Each row is a point. The points of each table are mixes of a few directions, plus a little noise. How many directions does each table use, and how many do they share? Where both have some left over, give the other angles between the two spaces (their principal angles), to ten degrees, smallest first.

First, 4 rows:
[[ 40 101  52]
 [-15 -37 -19]
 [ -8 -20 -11]
 [-17 -45 -24]]
Second:
[[113  -7  21]
 [-60   3 -12]
 [  5  -1   2]
 [-59   5 -11]]
Directions: first 1, second 1, shared 0; angles 70

First, 9 rows:
[[  14   27  -25   40   36   74]
 [  18   -7   19  -12   37  -27]
 [  13  -39   58  -48   21 -107]
 [ -18   10  -10   65  -37   91]
 [   8   -7   12  -12   16  -25]
 [ -39    1  -28  -15  -89   -2]
 [   0   41  -58   29   10   84]
 [   9   21  -31  -15   24    7]
 [  -4  -48   65  -34  -18  -96]]
Second (8 x 6):
[[  -8    7  -46    6   33   19]
 [  35   50  -37  110  -12 -106]
 [   7   23   -3   71  -48  -14]
 [  -8  -11  -22  -67   59   40]
 [  37   41   41   26  -61   -4]
 [ -45  -54    8   -6   -8   24]
 [  -4  -27   24  -76   34    8]
 [ -12  -30   34  -63    5   34]]
Directions: first 3, second 4, shared 2; angles 90

First (10 x 9):
[[  25   10  -14   46    6  -10    2  -25   21]
 [ -13   12   30   21  -47   36   -9  -14   -7]
 [   6   47   20   73  -31   52   24  -12   -3]
 [ -50    8   12  -92   40   68   14   95  -75]
 [   6  -73  -24  -85   10 -121  -18  -16   36]
 [  -3   22    9   34   -6   52  -12   -1  -14]
 [  -1   26   27   51  -47   31   10  -21    3]
 [   0    5   11    0  -21  -17   27   -2    7]
 [  41  -34  -59  -16   68  -95    3  -14   41]
 [  -6  -22  -14  -30   27    5  -42    3   -8]]
Second, 8 rows:
[[-90 -15 -55 -36  29  66  76 -75  26]
 [ 33   6  21  13 -10 -24 -27  27  -9]
 [ 41   7  25  17 -13 -30 -34  34 -12]
 [ 15   3   9   6  -5 -11 -13  13  -5]
 [ 83  15  51  33 -26 -60 -70  68 -24]
 [ 37   6  22  15 -12 -27 -31  31 -10]
 [-79 -14 -48 -31  25  57  66 -65  22]
 [-40  -7 -24 -16  13  28  34 -33  11]]
Directions: first 4, second 1, shared 0; angles 80

First:
[[ -23  -24   98  -15  -31  -23   57  -31  -41  -16  -24  -29   32   14]
 [  -6   24   14   32   -7  109  -18  -42  -31   26   92  -21  -89  -13]
 [ -10   29  -28   16   -1  -23  -46   24    8   11   -3   12   -8    5]
 [   8  -37   42  -17   -4   16   53  -27  -15  -16   -5  -17   13   -5]
 [ -26   83  -84   37    0  -58 -121   67   30   33   -5   39  -16   17]
 [  37  -47  -21  -21   27   30   44  -10   21  -19   -5    2   11  -17]
 [  22  -27    1   -7   11   49   29  -24    0   -6   21   -8  -16  -14]
 [ -30   41  -19    3  -14 -117  -54   57   14    3  -65   27   51   28]
 [  27  -47    2  -25   15   20   53  -14   12  -21  -12   -2   21  -14]]
Second (9 x 14):
[[ -21   -9  -51    7    1   22  -23   29   32    2    6    5  -38   26]
 [ -27  -61   26  -20  -23  -23   34    6  -20   18   17   36   -7   49]
 [  39  -26    6   45   31   44   -4   18   55   69  -64   -5   17  -70]
 [  43   34   35   -1   18   14    7  -40   -1  -10   -7  -27   27  -59]
 [ -31    9  -45   -3  -10   -5  -22   23    1  -20   18    4  -29   42]
 [  10   46   -2   12    5  -16  -18   -2  -19  -16  -17  -18   26  -23]
 [ -30  -65  109  -27  -50 -113   72   -4 -115   24   -5   54   74   53]
 [  32   86  -31    1   25   36  -37  -31   23  -52   12  -50  -10  -47]
 [ -15  -12  -45  -15    3   42  -10    2   43  -15   38    1  -60   30]]
Directions: first 3, second 4, shared 0; angles 30, 30, 70

First:
[[-20  15  -8   6  46 -80 -23 -47  15   0 -25  21   7  17  12  35  49  12
   25  16]
 [ 11   0  53  60  -1  26  44 -16  20  35  44 -83 -71  -5 -28 -32  20  11
   -5 -46]
 [ -4   4   4 -16  25 -41 -12   7  10   0   1  11   7 -12   2  35  27  14
   -3 -11]
 [  5  11   3 -64 -25 -16  -4  19 -36  -1 -27  35  67 -40  33   1 -77 -29
   42   1]
 [-16  17   7  45  12  58  24 -30  18  19   7 -54 -79  30  -9 -21 -21 -23
  -17 -10]
 [-43   8  25  11  38  -7  -9  15  22 -23 -28  11 -36 -35  -8  14  14  13
  -11  33]
 [ -6 -18  34  69 -20  56  32  -5   4 -10  12 -40 -53  -8 -33 -61  15  11
   -6  24]
 [ 78 -41 -87 -64 -90  29 -18  42 -52 -10  36  54 121  46  11 -12 -24  -9
  -18 -16]
 [-22   1   0  18  13 -11  -5 -19   3 -17 -25  15  -9   3  -2  -9  14   3
   15  38]
 [ 16   5 -36 -64  -1 -17 -23  32  -2   6   8  29  45   7  20  51 -16  -5
  -21 -31]]
Second, 8 rows:
[[-50 -18   2  42  -2 -17 -26 -11  15 -54 -72  20 -39 -31   3 -21   9 -11
  -13  92]
 [-37  58   1 -20  50  -4   5 -50  -2  30 -37  -5 -20  20  38  21 -75 -43
   43  -8]
 [ -2 -14 -22  10  20 -16 -26  15  34 -10  10  -1 -29  14 -12  38  61  21
  -58  -6]
 [ 44  23  26 -38 -16  43  52   4 -46  48  59 -10  62  10  -4 -28 -51   4
   66 -66]
 [ 33 -67 -17  24 -57 -22 -25  44  15 -37  18   1   6 -22 -26  -6  80  29
  -67  15]
 [ 22 -17  -4 -10 -64 -31  -1 -15 -25   3 -25 -10  30 -24  31 -26 -54 -44
   22   2]
 [-30  14   2  11  36   6  -5  -8  14  -9 -16   8 -28   5  -4   9  10   6
   -4  21]
 [ 20  20  12 -18  32  42  28  20  -5  30  64  -2  16  27 -27  11  22  38
    9 -52]]
Directions: first 6, second 4, shared 3; angles 70
